Each row is a point. The last column is the point's height on a tilted bowl or saddle (a function of degree 2), plus a little noise. Count its main directions that bend up, bend down and stay straight.
In the rows, zero is written as 128.

Points:
[[106  78 149]
 [158 134 127]
 [134  71 177]
 [141 147 132]
 [116 136 142]
 [166 113 144]
 [128 117 133]
 [105 146 162]
 [128 177 173]]
Directions: 1 up, 0 down, 1 straight

Points (10 x 3):
[[172 107 161]
 [101 104 131]
 [146 151 176]
 [101  98 128]
 [141 118 162]
 [101 100 130]
 [127 150 156]
 [125  70 109]
 [124 158 150]
 [167 110 163]]
Directions: 0 up, 1 down, 1 straight

Points (11 x 3):
[[114 138 129]
 [ 94 197  57]
 [143 147 112]
 [141  99 106]
 [105 132 139]
 [ 71 145 156]
 [158 124 109]
 [141 113 113]
 [136  87 104]
 [104 147 130]
 [111 124 139]]
Directions: 1 up, 1 down, 0 straight

Points:
[[153  77  88 104]
 [119  90 109 113]
 [138 138 145 113]
 [173 109 146 100]
 [ 90 144 133 114]
 [168 123 106 111]
 [ 96  93 139 111]
 [ 55 103  74  44]
 [126 145 164 102]
 [137 118 157 108]
 [ 85 116 108 103]
 [119 144 147 115]
 [127  88 119 118]
 [104  91 127 114]
 [115 125  79 101]
 [135 132 139 117]
 [ 84 107 137 107]
 [128 126 134 119]]
Directions: 0 up, 2 down, 1 straight

Points (17 x 4):
[[119 106 128 137]
 [148  96  82 153]
 [142 129  90 130]
 [157 157 144  98]
 [134 111 114 145]
 [ 95 108 138 102]
 [161  88  96 160]
 [115 123 161 106]
 [ 72 123 144  56]
 [132 126 116 133]
 [162 119 124 131]
 [120 164  34 167]
 [126 108 123 142]
 [117 162 143 106]
 [110 101 163 109]
 [153 111 158 151]
 [160 122 148 136]]
Directions: 1 up, 1 down, 1 straight

Points:
[[161  99 131 147]
 [114 124 135 121]
 [162 127 158 126]
 [133 152 194  59]
 [133 146 125 124]
 [153 143  98 121]
 [102 109 131 109]
 [109 123  92 121]
 [124 182 157  69]
 [147 144 136 121]
 [155  99 121 143]
 [ 84 138 114 107]
 [171  97 147 148]
 [159 102 136 143]
 [195  97 139 151]]
Directions: 0 up, 2 down, 1 straight

Points:
[[116 125 110  78  66]
 [144 111 155 153 128]
 [156 115 102  90 105]
 [166 165 161 108 103]
 [114  89 110 108 127]
 [121 109 159 118 117]
 [101 111 140 101 103]
 [152 152 112 107 106]
 [139 103 142 123 128]
 [162  80 125 155 141]
 [ 82  97  66 106  97]
 [ 94 122 104 117 103]
 [158 106 130 150 145]
 [ 78 118 163 136 101]
 [132 121 152 201  98]
 [124  98 111 139 146]
 [144 155 142 109 104]
 [140 113  80  76  76]
 [137  97 123  90 105]
 [148 157 123 121 116]
 [164 134 102  99 112]
 [136 151 168 109 100]
 [102 160 149 184  85]
 [ 96 138 134 134 104]]
Directions: 0 up, 2 down, 2 straight

Points (27 x 5):
[[ 94 114  71 108  64]
 [163 119 126  87 118]
 [135 131 153 124 133]
 [137 115 179 127 149]
 [104  84 121 138 101]
 [157  98 123 117 132]
 [121 101 121  91  81]
 [163 112  85  99 105]
 [106 121 183 129 139]
 [109 173 133 110 145]
 [152 113 128 103 121]
 [ 96  81  99 164  98]
 [123 123 163 153 138]
 [150 146 103 113 115]
 [117 192 102 148 126]
 [132  77 115 118 105]
 [103 117  79 126  86]
 [120 123 130 125 117]
 [114 131 128 162 119]
 [151 145 134 151 127]
 [131 140 146  94 123]
 [159 119 185 174 161]
 [157 151 122 105 126]
 [ 68  98 117 102  59]
 [130 138 139 119 127]
 [ 56 161 163 176 165]
 [118 132 130 118 117]]
Directions: 1 up, 1 down, 2 straight

Points (22 x 5):
[[142  94 156 139  92]
 [137 143 129 120 119]
 [127 134 119 143 131]
 [155 126 129 117 107]
 [149 110 121  82 130]
 [119 108  83 124 155]
 [123 151 126 115 124]
 [195 131 105 164  71]
 [151 116 172 152  98]
 [ 79 134 144 120 112]
 [127 142 131 130 124]
 [155 148  80 117 144]
 [147 182 189 125 141]
 [176 174 136 110  85]
 [126 127  78 131 167]
 [162 112 162 143  87]
 [186 108 165 110  90]
 [157  99 124 162  84]
 [130 163 121 148 142]
 [ 90 156 177  95 128]
 [ 89 116 143 167 120]
 [104 154 148 115 123]]
Directions: 2 up, 2 down, 0 straight

Points:
[[156 192 143 134 103 116 102]
 [162 157 124 160 165 124  90]
 [ 77 114 115 115 138 137 150]
 [113  74 139  67 108 146 114]
 [110 142 128 137  83 140 151]
 [137 123 140 138  82 114 141]
 [118  86 138 158 137 119 138]
 [137  68 133 100  85 191 120]
 [142  99  92 136 144 159 111]
 [134 118  62 134 133 146 138]
 [112 103 189 149 104 149 120]
 [187 153 111 100 104  65 132]
 [102 143 117  96 172 156 131]
 [145 117 145 116 141 141 104]
 [161 119 140 118 147 151  92]
 [ 61 121 103 148 123 143 191]
 [ 93 155 140 183 106 143 161]
 [149 106  79 126 120  97 149]
 [137 108 121  87 110 142 114]
 [134 122 100 118 115 145 125]
 [117 145 117 114 107 102 116]
 [135  93 115 121 146 165 107]
 [143 102  61 176 108 119 203]
 [139 110 114 134  86 150 148]
 [127  88 106 116 137 138 130]
 [143 110 123  99 168  90 130]
 [135 113 186 176 141 160  77]
 [144 171 139 161 177 144  66]
 [144 151  95 117 109 110 127]
 [134  54 159 171 106 109 156]
 [148 156  99 105 180 119 116]
 [109 121 112 122 121  74 107]
 [113 136 163 113 117 148 109]
 [ 97 120 126 130 126  81 111]
 [127 181  84 115 147 140 106]
 [169 103 165  65 151 122 130]
 [118 112 151 156 121 126 130]
 [ 87 153 134 128  84 172 161]
 [154 122 152 141 129 160  81]
 [124 129 105 132 159 125 123]
 [161 129 121  94 169 120 122]
 [103 138 113 107 141 131 125]
 [138 144 101 193 109  73 184]
 [101 129  85 154 160 135 142]
 [ 89 152 152 133 117 131 130]
 [121 131 151 150 114 116 124]
 [129 120 126 154 163 144 105]]
Directions: 2 up, 1 down, 3 straight

Points, 48 rows:
[[159 138 195  93 128 112 119]
 [129 103 105 146 113 138 146]
 [201  62 130 124 126 176 125]
 [140 123  76 166  92 147 154]
 [131 175 151 169 149 137 165]
 [133 179 118 168  92  96 198]
 [144 165 113 143 125 109 171]
 [167 128 119 109 174 124 116]
 [126 135 163 128 123  78 148]
 [140 101 115 166 139 158 132]
 [145 194 113 110 148 145 155]
 [173  56  94  85 113 123 150]
 [149 147 141 104  72 144 141]
 [102 140 126 142 133 154 145]
 [149 139 155 124 154 101 140]
 [165 141 178 115 150 111 125]
 [122 110 127 146 142 164 126]
 [145 116 124 107 189 146 106]
 [116 135 136 137 139 143 142]
 [106  99 115  91  83 111 172]
 [105 124 152 148 116 162 136]
 [186  94 168 108 148 186 100]
 [ 95 137 152 126 129 136 150]
 [131 105  90 136  81 142 154]
 [174 108 109 101 124 119 138]
 [118 117  86 161  67 156 154]
 [127 128 107 179 105 148 156]
 [117 112 149 141 139 128 148]
 [100 153  97 142 105 109 184]
 [157 116 110 163 116 140 148]
 [125 148  92  81 174 107 145]
 [ 84 136 125 132 173 121 167]
 [123 141 116  92 157 134 137]
 [137 111 175 128 113 162 126]
 [ 53 129 132 110 117 118 178]
 [160 154 181 103 140 167  99]
 [100 102 113 129 174 160 122]
 [143 149  97 111 135 172 113]
 [151 156 107  98  75 122 170]
 [110 125 159 119 116 136 142]
 [126 136 161 114 122 122 139]
 [142 158 105 114 144 102 160]
 [119 142 111 139 121 131 155]
 [133 105 118  78 113 143 144]
 [ 85 129  88 156 155  97 183]
 [129 151 153 109  97  93 151]
 [121 160 111 141 104 158 141]
 [154 159 175 106 113 101 131]]
Directions: 3 up, 2 down, 1 straight

Points (42 x 7):
[[126 148 117 137 174 142 150]
 [ 89 136 130  62 137 138 138]
 [119 125 118  96 123 126 130]
 [125 155 124 106 105 109 146]
 [115 150 123 153 105  97 148]
 [129  92  99 126 126 121 122]
 [137 151 112 113 128 142 143]
 [107 149 148 156 118 135 134]
 [172 103  66 140  87 122 113]
 [ 97 127 114 132 119 116 123]
 [120  78  86 118  87 181 145]
 [142 106  97  84 131 150 143]
 [148 135 107 142 107 147 127]
 [105 114 102 118 134 124 122]
 [166 159 119 120 160 102 174]
 [119 111 122 146 152 142 137]
 [ 75 110  97 152 203  87 155]
 [ 90 177 145 152 205 148 133]
 [157 139  87 134 125 158 147]
 [152 120 133 101 160 116 156]
 [144 104  98 104 149 176 159]
 [149 114 139  89 142 148 147]
 [134 101 139 102  89 135 127]
 [144 172 135  94 113 150 166]
 [110 141 135 150 142  82 148]
 [145 119 148 149 117  74 157]
 [ 98 145 139 153 129 131 129]
 [118 116 153 128 155 126 140]
 [150 115 109 118 125 123 123]
 [118 136 135 128 165 186 166]
 [ 72  85 165 173  77  71 228]
 [113 129 127 140 156 120 132]
 [158  87 145 107 150 136 138]
 [148 129  66 119 139 119 160]
 [133  78 177 156  84 153 135]
 [124 158 139 141 136 114 134]
 [196 120 114 158  89 141  62]
 [186 147 189 119 181 138 172]
 [120 132 139 179 131 105 148]
 [129 111 107 157  96 141 129]
 [153 144 125 132  85  83 156]
 [ 75 103 137  77 131  92 123]]
Directions: 4 up, 1 down, 1 straight

Points (61 x 9):
[[134 122 115 158 118 131 104 123 135]
 [145 101  97 139 103 109 126 187 143]
 [132 115 109 165 173 124 113 141 161]
 [186  94  76 108 128 133 120 163 174]
 [120 112 134 110 154 135 151 163 138]
 [105 134 127  86 137 160  87 139 136]
 [100 180 144 112 162 115 170 127 152]
 [163 122 125  76 151 131  89 131 158]
 [132 159 150  83 173 125 150 129 159]
 [ 74 136 169 165 179 123 108 138 141]
 [130  98 125  95  69  67 159 110 190]
 [121 135 148 176 111 125  96 139 136]
 [ 91  85 153 137 121 132 184  99 148]
 [153 147 108 130 127  84 132 117 154]
 [116 155 141 150 118 119 119 114 122]
 [121 143  79 157 126 121 145 117 155]
 [155 129 101 147  83 123 149 166 141]
 [117 179 162 174 133  76 114 137 130]
 [ 97 139 156 128  95 135 123 115 113]
 [ 79 134 127 109 155 109  88 125 144]
 [115 161 189 136 128 124 134 134 117]
 [121 129 110 152  92 135 103 180 131]
 [135 172 175 157 113 103 163 146 127]
 [158 115 138 117 132 160 133 144 150]
 [171 139 105 161 138 114 134 119 165]
 [125 111 140 126 117 199  41 131 180]
 [137 106 128 101 171 109  69 140 146]
 [183 109 138 141 141 146 153  66 180]
 [160 212  60 108 114 143 133 123 185]
 [100 117 152 180 153 102 141 144 143]
 [191 132  79 125 115 155 128 156 176]
 [ 93 128 128 149 166 106 110 132 142]
 [152 119 176 159 101 133  94 106 144]
 [138 147 147 140 138 116 168 115 142]
 [110 147 134 126  99 153  92 114 121]
 [ 95 103  75 139 138  82 168 120 198]
 [103 160 161 165  98 139 132 165 121]
 [136  99 170 122 113 158 159 147 140]
 [124 159 101 147 142 140  54 112 160]
 [ 90  95 147 148 130 145  90 145 137]
 [126 140 117 117 110 150 122 142 125]
 [136  92 152 145 105 147  68 116 148]
 [ 95 150  97 130 114  72 153 131 173]
 [106  63 127  90 151 167 134  79 128]
 [127 153 116 110 190 136 118 123 163]
 [ 95 114 124 132 124 117 128 125 130]
 [112 117 150 127 126 148 125 146 123]
 [112 113 102 151 104 202 137 130 141]
 [138 132 196 132 146 111 139  88 128]
 [131 141  97 194 170  87  81 174 175]
 [134 133 152 118 108  68 132 138 144]
 [ 75 134 159 135  93 110 123 130 125]
 [127  92 152 113 109 144 164 141 136]
 [152 123 137 107 117 146 110 108 131]
 [182 135 172 101 162 139 105 115 171]
 [139 172 128 200 163 148 156 115 186]
 [135 117 123 130  89 129 124  67 125]
 [115 155 136 102 110 110 102 106 127]
 [130 130  93 122 105 138 146 140 134]
 [111 130 135 112 140 123 127 142 129]
 [129 101 153 106 140 128 119 148 132]]
Directions: 4 up, 0 down, 4 straight

Points, 72 rows:
[[152 108 132 125 121 126 162 126 107]
 [169  96 140 148 117 124 154  97  89]
 [139 153 137 140 179 112  95 120 108]
 [145 142 170 147 155 150 166 109  97]
 [130 103 133 103 155 160 150 148 101]
 [149 127 112 189 150 119  77 125  98]
 [ 86 147  94 140 105 104 176  88 109]
 [149  81  87 110 157 156 137 108 102]
 [171 121 137 138  92 122 110 162  99]
 [116  99 102 100 149 137 111 121 111]
 [109 141 152  93 143 118  86  88 110]
 [117 172 122 137 138 102 106 152 130]
 [ 48 146 163  99  80 159  89 104  89]
 [150 137 139 124 131 145  97 125 120]
 [160 127 155 155 115  99 157 126 102]
 [136 128 154 173  82 147 128 152 103]
 [128 107 119 167 135 124 147 158 114]
 [182 174 128 127 129 113 132 100 104]
 [ 96 142 148 109 109 118 160 144 123]
 [113  92 125 160  51 121 148  83  83]
 [143 104 126 137 163 194 144 132 102]
 [112 164 165 176 163 141 152 157 100]
 [136 108 151 173 123 142 168 103  93]
 [124 143 156 103 190 191 173 151  71]
 [122 139 179 135 149 147  98 147 104]
 [ 96 169 105 158 129 162 130  99 117]
 [105 117  84 111 138 124 104 153 111]
 [ 92 154 115  75 127 173 132 152 101]
 [147  95  73 169 109 133 118  97  89]
 [118 142 134 144 128 127 112 160 128]
 [208 159 116 151 126 147 138  86 100]
 [107 177 131 140 125  76  97 120 136]
 [101 138 145 126 136 117 127 127 130]
 [146 134 121 135 133  66 169 120 108]
 [165 119 125 122 155 150 113 172  92]
 [156 135 129 133 127 145 134  98 124]
 [167 128 168 128 152 148 137 120 102]
 [129 108 148 150  96 121 126  96 112]
 [123 174 104 143 146 142 129 101 120]
 [124 136 106 150 105 129 131 142 123]
 [127 162 111 144 155 141 109 124 118]
 [110  79 138 176 108 121 109 106 102]
 [109 138 148 137  80 148 139 150 117]
 [169 119 126  87 145 117 168  91  97]
 [140 157 110 173 101  82 122 145 127]
 [121 203  89 130 152 175 113 153  88]
 [139 118 181 110 116 148 200 127  83]
 [113 153 129 124 133 105 172 108 116]
 [144 155 116 140  98 125 188 112 101]
 [109 166 131 141 132 141 174 186 102]
 [123 167  90  66 119 145 155 137 104]
 [119 146 117 179 120 141  91 147 115]
 [115 134 130 145 103 125 151  82 118]
 [134 179 156 132 115 124 131 150 116]
 [149 142 128 159 120 156 119 144 112]
 [143 116 162 121  97 140 157 174  98]
 [ 63 159 164 118 177 130 170 142  86]
 [112 139 138  98 198 155 124 142  85]
 [134 162 174 110  92 167 108 163  97]
 [138 171 115 143 115  94 150 167 121]
 [110  87 121 160  97 122 157  81  95]
 [123 110 113 115 118 128 130 147 119]
 [141  96 102 129 151 135 133 175  94]
 [122  52 122 116 107  84 144 116  87]
 [172 140 162 142  50 155  94 155  75]
 [131  92 132 145 151  91 184  87  79]
 [141 144 160 116 120 103  74 135 112]
 [128 103 133 156 151 137 116 110 111]
 [128 106  89 114  81 105  86 104 103]
 [152 135 135 124  88 150 144 130 117]
 [137 164 127  90 120 111 124 109 119]
 [197 150 137  97 144  78 134 123  77]]
Directions: 1 up, 7 down, 0 straight

Points (66 x 9):
[[ 95 128 134 123 145 192 109 124 167]
 [145 116 145  98 121 143 126 107 147]
 [ 98 171 120 127  94 144  59 134 177]
 [108 146 142  74 150 168  73 132 175]
 [131 151  95 119 149 112 163 126 137]
 [160 108 136 144 160 116 130 157 122]
 [137 141 117  95 161 127 140 138 133]
 [122 115 151 129 209 172 142 154 153]
 [141 201 130 156 146 159 120 157 122]
 [106 149 101 148  90  95 138  87 171]
 [ 91 122  92 184 140 137  82 155 158]
 [153 149 130 166 175 122 102 139 116]
 [146 100 103 188  90 153 129 137 128]
 [162 181 137 133 149  85  89 144  85]
 [116 155 196 166 177 152  85 144 130]
 [100 129 111 167 112 181 141 123 142]
 [184 119 132 101 157 146  93 167 152]
 [125 171 119 144 121  89 129 138 111]
 [121 146 169 124 161 110 127 120 101]
 [125 151  98 134 151 149 140 126 145]
 [126 166 124 138 108 164 168 207 134]
 [122 130  95 150 140 146 122  94 160]
 [102 144 109 114 129  78 116 140 123]
 [142 114 120 164 120 131 144 142 123]
 [139 112 128 142 138 151  77 116 151]
 [150 153 163 140 143 125 128 101 113]
 [124 112 195 126 122 133 119 102 134]
 [108 140 132 100 147 101 150 135 118]
 [125 169 101 149 129 135 102 127 141]
 [167 161 106 100 134  98 141 152 119]
 [ 92 145 120 107 161 120 118 121 136]
 [155 123 139 131 116 174  77  79 177]
 [121  81 114 163 108 157 147 136 132]
 [172 148 129 135 130 172 134 112 143]
 [155 127 141 108  94 161 129 151 145]
 [177 140 110 152 141 137 106 122 135]
 [141  78 109 162 121  81 127 116 159]
 [168 134  83 135 156 149 178 136 155]
 [111 172 135 120 156 167 139 106 149]
 [102 145 137 120 133 133 104 102 142]
 [125 145 105 116 147 162 120 119 157]
 [ 85 184 142  69 120 142  87 139 156]
 [ 98 145 116 102 150  91 177 114 131]
 [119 128 173  86 122 129 161 125 129]
 [153  97 161 169 115 138 105 138 129]
 [129  88 115 113 152 129 168 112 158]
 [147 140  74 103 138 135 100 106 175]
 [141 133 101 118 135 177 170 126 160]
 [121 152 120 115 130 138 145 157 132]
 [145  73 135 110 116 117 166 142 152]
 [172 120 154 135 125  99 140 157 114]
 [176 136 156 157 119 113 144 128 116]
 [150 104 156  72 112 194 145 135 182]
 [142 130 169 157 140 151 113 155 115]
 [166 106 117 155 114 101 116 179 134]
 [102 114 143 113  64 154 153  47 219]
 [112 141  94 104 126 108 105 121 149]
 [142 111 130 157 151 143  95 132 133]
 [111 127  87 156 121  91 166 133 149]
 [ 78  61 183 115 160 128 128 153 169]
 [130 106 169 188 108 139 100 120 137]
 [138 144 118 118  93  70 145  96 138]
 [147 150  74 117  96  89 180 126 169]
 [138 102 143  83 137 103 104 202 155]
 [148 129 159 115 135  97 161 147 107]
 [ 83  93 108 111 105 142 142 118 178]]
Directions: 7 up, 1 down, 0 straight
